Each wall is flat, endless, passes through zero and stands at right angles to its row. A trip goes straight from one point to another. List the walls that it crosses, first one first.

Walls:
(1): [-0.18, -0.45, -0.38]
(2): [-0.05, +0.25, -0.09]
(3): [-0.06, -0.05, -0.34]
(4): [-0.07, -0.42, -0.20]
(5): [-0.07, -0.38, -0.14]
Trips:
[+0.20, -0.37, -0.48] to [-0.21, -0.04, -0.13] => 2
[+0.38, +0.28, +0.42] to [+0.22, +0.24, +0.27] => none
[-0.05, +0.11, +0.17] to [-0.15, -0.60, +0.44] => 2, 5, 4, 1
[+0.29, +0.66, -0.42] to [+0.03, +0.06, +0.20] => 3, 2
[+0.31, +0.19, -0.19] to [-0.37, +0.20, +0.22] => 3
[+0.01, +0.17, -0.09] to [+0.06, +0.36, -0.22] => none

Walls:
(1): [-0.21, +0.57, +0.16, +0.26, -0.24, -0.21, -0.44, +0.09, +0.04, -0.03, -0.14, +0.14, -0.12, -0.52]
(2): [-0.20, -0.15, -0.28, -0.11, +0.16, -0.16, +0.10, +0.05, +0.33, -0.14, +0.39, +0.15, +0.28, +0.07]
(3): [-0.35, -0.36, +0.08, +0.54, +0.06, -0.13, -0.08, -0.78, -0.29, +0.23, -0.12, +0.33, +0.23, -0.11]
(4): [-0.20, +0.43, +0.15, -0.29, +0.20, +0.11, -0.02, -0.62, +0.25, +0.02, +0.20, +0.61, -0.07, -0.10]
(5): [+0.41, +0.02, +0.06, -0.09, -0.37, -0.30, -0.10, -0.07, +0.08, +0.12, +0.25, +0.02, -0.20, -0.06]
Trips:
[-0.20, +0.24, -0.09, +0.51, +0.19, -0.16, +0.36, +0.32, +0.08, +0.05, +0.14, +0.21, +0.40, +0.32] to [+0.07, +0.48, -0.34, -0.15, -0.10, +0.42, -0.13, -0.09, -0.13, +0.41, +0.23, +0.36, +0.13, -0.44] => 1, 4, 5, 2
[-0.07, -0.07, +0.02, +0.24, +0.16, -0.20, -0.51, -0.07, -0.54, +0.10, -0.46, +0.04, -0.39, +0.12] to [+0.39, -0.44, +0.58, +0.55, +0.21, -0.03, +0.15, +0.33, +0.19, +0.33, +0.05, -0.05, -0.15, +0.09] => 5, 1
[-0.49, -0.32, -0.07, -0.44, -0.14, -0.47, -0.33, -0.01, -0.36, +0.04, -0.01, +0.04, -0.19, +0.10] to [-0.04, -0.02, -0.09, -0.25, -0.12, -0.36, +0.19, -0.40, -0.28, +0.39, -0.08, -0.33, +0.21, +0.26] => 1, 2
[-0.14, -0.42, +0.29, +0.06, +0.17, -0.50, +0.05, +0.44, +0.08, +0.14, -0.44, -0.42, -0.33, +0.13] to [-0.14, +0.14, +0.21, +0.37, +0.34, -0.03, +0.01, +0.28, -0.28, +0.34, +0.08, -0.14, +0.39, -0.08] => 1, 3
[-0.26, -0.39, -0.39, +0.25, -0.20, +0.10, +0.05, +0.36, +0.10, +0.00, +0.08, -0.12, -0.16, -0.17] to [+0.06, -0.46, -0.12, -0.18, -0.09, -0.46, -0.35, +0.41, +0.33, -0.27, +0.09, +0.22, +0.24, +0.53] => 5
[+0.59, +0.36, -0.05, -0.05, -0.29, -0.03, +0.16, -0.10, +0.06, -0.22, +0.25, -0.02, -0.28, +0.24] to [-0.12, -0.02, -0.28, -0.28, -0.26, -0.22, +0.23, +0.27, +0.77, +0.06, +0.23, -0.31, +0.01, -0.01] => 2, 4
[+0.18, +0.32, -0.05, +0.28, -0.08, +0.19, -0.12, -0.10, -0.21, +0.01, -0.19, -0.18, +0.40, +0.08] to [-0.09, -0.53, -0.27, +0.24, +0.09, -0.05, -0.44, -0.01, +0.09, -0.59, -0.10, +0.25, -0.07, +0.33] => 1, 2
[-0.37, +0.28, +0.28, +0.36, +0.43, -0.22, +0.01, -0.11, -0.10, +0.39, -0.07, -0.37, -0.28, -0.67] to [+0.29, -0.11, +0.06, +0.25, -0.23, -0.01, -0.02, -0.06, +0.22, +0.12, +0.19, -0.12, +0.51, +0.01] => 4, 5, 2, 1
[-0.41, -0.21, +0.27, -0.17, -0.31, -0.09, +0.30, -0.55, +0.01, -0.09, +0.02, -0.39, -0.26, +0.59] to [+0.00, -0.20, -0.10, -0.32, +0.33, +0.11, -0.16, +0.15, +0.19, +0.35, -0.01, +0.38, -0.18, -0.02] => 2, 5, 3
